Rows are points. Two turns around zero, p and q, are shown by what they do to some points. Write where each new point lands after one turn and then the other. Backwards means that the second turn is done in reverse. Each puzzle has new turns, and all numbers are rounded.

Turn p:
[ 1.07 -0.59  0.88] -> [ 0.93 -0.86  0.81]
[-0.98  2.33  0.31] -> [-0.93  2.23  0.80]
[ 0.21 -1.19 -1.65] -> [ 0.37 -0.74 -1.87]
[-0.30 -0.56  0.47] -> [-0.38 -0.64  0.27]
Turn q:
[-0.84  1.20 -1.57] -> [-1.47  0.66 -1.42]
[-1.53  1.03  1.13] -> [-1.56  0.61  1.37]
[0.77 0.83 1.60] -> [0.71 1.23 1.35]
[ 0.71 -1.03 -0.45] -> [ 0.93 -0.79 -0.53]
[ 1.13 -0.47 -1.13] -> [ 1.00 -0.22 -1.31]
[-0.24 -1.55  0.42] -> [ 0.38 -1.48  0.55]
Where do these land?
q, then p backwards: [-0.37 -0.63  1.36] -> [ 0.31 -0.14  1.51]
p, then q: [ 1.43 -0.92 -1.68] -> [ 1.36 -0.21 -1.96]
p, then q: [-1.55  0.27  0.88] -> [-1.42 -0.31  1.06]
p, then q: [ 0.50  1.28 -0.56] -> [ 0.08  1.44 -0.35]

Turn p:
[ 2.47 -0.89 -0.36  1.44 -0.26 -0.72] -> [ 2.19 -1.22  0.09  1.79  0.04 -0.41]
[ 1.33  0.90 -0.87 -0.47  0.65  0.61] -> [ 1.46  0.86 -0.02 -0.13  0.71  0.98]
[-1.73  0.35 -0.65  0.44  0.66  1.22] -> [-1.79  0.79 -0.42  0.32  0.63  1.07]
[-1.01 -0.73  0.29  0.75  0.71  1.31] -> [-1.49 -0.38  0.53  0.68  0.20  1.13]
[ 0.61  1.09  0.41 -1.40 -2.74  0.63] -> [ 0.98  1.17 -0.63 -1.06 -2.78  0.06]
[1.12 0.14 0.72 0.38 0.09 0.45] -> [ 0.80  0.05  1.02  0.52 -0.35  0.27]
[-1.99  0.78  0.45  0.02  0.32 -2.15] -> [-1.55  0.53 -0.22 -0.69  0.82 -2.37]
[-0.79 -1.64  0.01 -1.17  0.57 -1.34] -> [-0.60 -1.81 -0.34 -1.42  0.72 -0.72]
Turn q:
[ 0.56  0.52 -0.67 -0.68  0.24  0.31] -> [ 0.64  0.49 -0.49 -0.67  0.39  0.40]
[ 0.10  0.74 -0.93  2.23 -1.52  0.71] -> [-0.06  1.21 -1.25  2.13 -1.24  0.32]
[-0.84 -2.33 -0.54 -1.48 -0.82  0.05] -> [-0.32 -1.63 -0.30 -1.79 -1.76 -0.35]
[0.67 1.38 0.18 1.64 1.78 0.18] -> [ 0.15  0.43 -0.01  1.72  2.03  0.98]
[-1.10 -0.05 -0.91  2.29  1.69  0.06] -> [-1.21 -1.08 -1.39  1.91  1.22  0.65]
[-0.13  0.83  1.45 -1.33 -0.07  0.37] -> [-0.43  1.03  1.45 -1.12  0.34 -0.03]
[ 0.15  0.35  0.38 -1.47 -1.36 -1.25] -> [ 0.62  0.71  0.57 -1.13 -0.55 -1.76]
[ 0.60 -1.43  1.03 -1.19  0.06 -0.42] -> [ 0.63 -1.15  1.42 -1.06 -0.42 -0.21]
Where do these land?
p, then q: [ 0.34  0.15 -1.50  1.18 -0.16 -1.04] -> [ 0.86 -0.64 -1.29  1.19  0.80 -0.04]
q, then p backwards: [-1.56 -0.37  1.21  0.44 -0.94  1.66] -> [-1.68 -0.05  1.36  0.35 -0.62  1.64]
q, then p: [ 0.08 -0.30  2.36 -0.65  0.19  0.32] -> [-0.87 -0.11  1.94 -0.75 -1.00 -0.39]
q, then p backwards: [ 0.08 -1.72  2.90 -0.25  0.94 -0.25] -> [ 0.43 -1.56  2.68  0.17  1.57  0.33]
p, then q backwards: [-0.19  1.52 -0.93  0.02  0.45 -0.88] -> [ 0.05  1.82 -0.58 -0.30  0.06 -0.66]
p, then q: [ 0.50  0.24 -1.75 -1.07 -0.46 -1.82] -> [ 2.02 -0.54 -1.40 -0.90  0.87 -0.38]
q, then p: [ 1.63  0.55 -0.80  0.05 -0.55 -0.75] -> [ 1.97  0.32  0.05  0.59  0.28 -0.22]
q, then p backwards: [-1.54 -0.58 -0.06  0.24  0.27  2.69] -> [-1.85 -0.78 -0.17 -0.45 -0.28  2.39]
q, then p: [ 0.67  0.52 -1.44  0.04  0.26  0.07] -> [ 1.04  0.34 -0.64  0.29  0.76  0.78]
